Rows are points. Each copy is the shape, with its points in the same order, turned, moved and blurred by noise. Some copies are also mirrored. Which?

Shape (8 x 3):
[[ 42 -16  15]
 [ 42   8  -8]
 [ 16 -40  -9]
 [-77  11  -1]
 [ 27  12 -11]
 [ 42   9  32]
 [  7 -21  12]
 [ 15   4   2]]
Copy 1 (8 x 3):
[[ 27 -12  27]
 [ 11 -18  -1]
 [ -6   6  47]
 [-25  95  -4]
 [  2  -2  -5]
 [ 47  -5   4]
 [ 15  20  31]
 [  7  11   7]]
Copy 1 is: only turned
Copy 2 (8 x 3):
[[-24  37  33]
 [-45  14   9]
 [ -7   2  51]
 [ 61 -37 -18]
 [-28  12   6]
 [-24  52   2]
 [  5  16  23]
 [-15  14   4]]
Copy 2 is: mirrored
Copy 3 (8 x 3):
[[ -2  33  43]
 [ 25  11  41]
 [-33   0  45]
 [-27 -60 -41]
 [ 18  -7  29]
 [ 17  41  17]
 [-19   5  18]
 [  6   4  19]]
Copy 3 is: only turned

Shape (8 x 4):
[[-43  15  56  -7]
 [-64 -36 -31  -7]
 [ 44  35  56   2]
 [-23  19 -11  27]
 [ 34   0  12  11]
 [ 15  -2 -15 -15]
 [ -2  19 -36  -1]
 [  8 -48  -2 -11]]
Copy 1 (8 x 4):
[[-52  54  18 -23]
 [-78 -51   4 -30]
 [ 30  74  16   4]
 [-20 -10  31 -42]
 [ 19  14  17  18]
 [  6  -3 -19 -10]
 [  6 -15  -5 -41]
 [-25 -21 -11  31]]
Copy 1 is: mirrored
Copy 2 (8 x 4):
[[ 44 -17  72   9]
 [-34  53  52   8]
 [ 56 -55   4   9]
 [ 11  11  22  54]
 [  8 -30  -6  17]
 [  0   8  -8   4]
 [  3  27  -6  38]
 [-29  -6  13 -18]]
Copy 2 is: only turned
Copy 3 (8 x 4):
[[-56 -31 -11 -42]
 [ -1 -57 -58  37]
 [-28  35  37 -58]
 [-10  25 -39  -6]
 [ -2  33  25  -8]
 [ 28  -4   7  -6]
 [ 33  11 -21 -12]
 [ -7 -27  25  29]]
Copy 3 is: only turned
Copy 4 (8 x 4):
[[-43 -25 -17  34]
 [-18 -16 -47 -56]
 [ 10   8  46  61]
 [-34  29   0 -12]
 [ 24  21  17  19]
 [ 18   0  20 -24]
 [-12  14  30 -37]
 [ 40  -7 -23 -22]]
Copy 4 is: only turned

Shape (9 x 4):
[[-35 -64  -9 -35]
 [-18  11 -18  44]
 [  8  31   2   2]
 [-27  17 -12  -9]
 [ 36  15   6 -34]
 [-10  14 -39 -24]
 [-18  31 -24 -40]
 [-10 -21   4  87]
 [-11  24   5 -38]]
Copy 1 (9 x 4):
[[-49  37   0 -31]
 [ 51  -9  -3 -28]
 [ 35 -18   4  21]
 [  7 -20  21  -2]
 [  9  15   9  60]
 [ 13   6  47   2]
 [ -2 -11  57  12]
 [ 67   5 -52 -50]
 [ -9 -16  21  28]]
Copy 1 is: mirrored
Copy 2 (9 x 4):
[[-26  15  66 -28]
 [ 73   2   8 -14]
 [ 33  22 -24  -1]
 [ 23  23   1 -31]
 [ -6  39 -22  26]
 [ 25  59  11 -16]
 [ 12  60  -6 -27]
 [ 69 -61  25   6]
 [  3  37 -23 -27]]
Copy 2 is: only turned
Copy 3 (9 x 4):
[[-46  -4  49  38]
 [ 21  16  25 -48]
 [ 21   6 -13 -12]
 [ 26   3  22   5]
 [-10  24 -38  18]
 [ 20  32  17  18]
 [ 40  12   8  32]
 [-29   2  47 -81]
 [ 24   2 -12  30]]
Copy 3 is: mirrored
Copy 4 (9 x 4):
[[-58   1 -64  -6]
 [ -9  -1  39 -21]
 [ 27  -2  19  12]
 [ -5  21  -2   8]
 [ 35 -16 -34  15]
 [ 12  27 -19 -14]
 [ 24  45 -24  11]
 [-37 -48  56 -27]
 [ 17  27 -19  31]]
Copy 4 is: mirrored

Shape (12 x 6):
[[-20   1   0   0 -15  -4]
 [ -7  -8  -2 -20   9 -20]
 [  6  24   8 -19  -2  -7]
 [-13  -6  -2 -11   3   4]
 [-14  10 -10  95  39 -21]
 [  8   4  12  27  -8  -1]
 [ -7   2 -18 -23   0  11]
 [-19  36   6 -24 -11  -8]
 [-17   6  -9  -7 -16 -34]
 [  4   0 -41  25   8 -27]
 [  2   7   8 -10  49  -1]
 [  8  16   4 -14 -20  -7]]
Copy 1 (12 x 6):
[[  0 -10   3 -21   3   5]
 [ 10   8  26  -4  14  -8]
 [ 20   7   0 -10 -10 -21]
 [ 10   5  12 -13   5  14]
 [ 16 -17 -56   0  94  10]
 [ 10 -16 -23   9   7   1]
 [  8  27  11 -21  -7  12]
 [ 19   2  -2 -36 -16 -25]
 [-13  -4   8 -25  17 -23]
 [-18  26 -13  -6  46   1]
 [ 54  16   9   2  22   1]
 [  4   3   0  -7 -20 -18]]
Copy 1 is: mirrored
Copy 2 (12 x 6):
[[-20 -24   6  -4  -8   8]
 [  7 -13  -9  23  -3  -1]
 [-14   3  20  18   2 -15]
 [ -9  -7  -3   4  -3  11]
 [ 27 -48 -27 -73  20 -44]
 [  8 -19  24 -26  -2  -8]
 [-16   2  -2   8  15  17]
 [-43 -12  14  18   2 -15]
 [-15 -43   9  20  -1  -5]
 [ 19 -42  -6  -4  36  -7]
 [  9  25 -26   7   0 -24]
 [-14 -10  29  12   2   1]]
Copy 2 is: only turned
Copy 3 (12 x 6):
[[-10 -24  -6 -10  -4  19]
 [  8  12 -16 -10  -7  10]
 [ 12 -15   8 -30  -8  -8]
 [ -6   4   3  -5   0  11]
 [ -3 -35  -5  88  24 -26]
 [ -6 -27   1   1  26  -7]
 [  1   6  18 -19  -4  24]
 [  4 -25   7 -27 -32   3]
 [ 22 -24 -16  -5 -10  23]
 [ 33 -13   2  39  15  23]
 [  2  29   4   9 -13 -24]
 [ 15 -23   6 -28   5   4]]
Copy 3 is: only turned
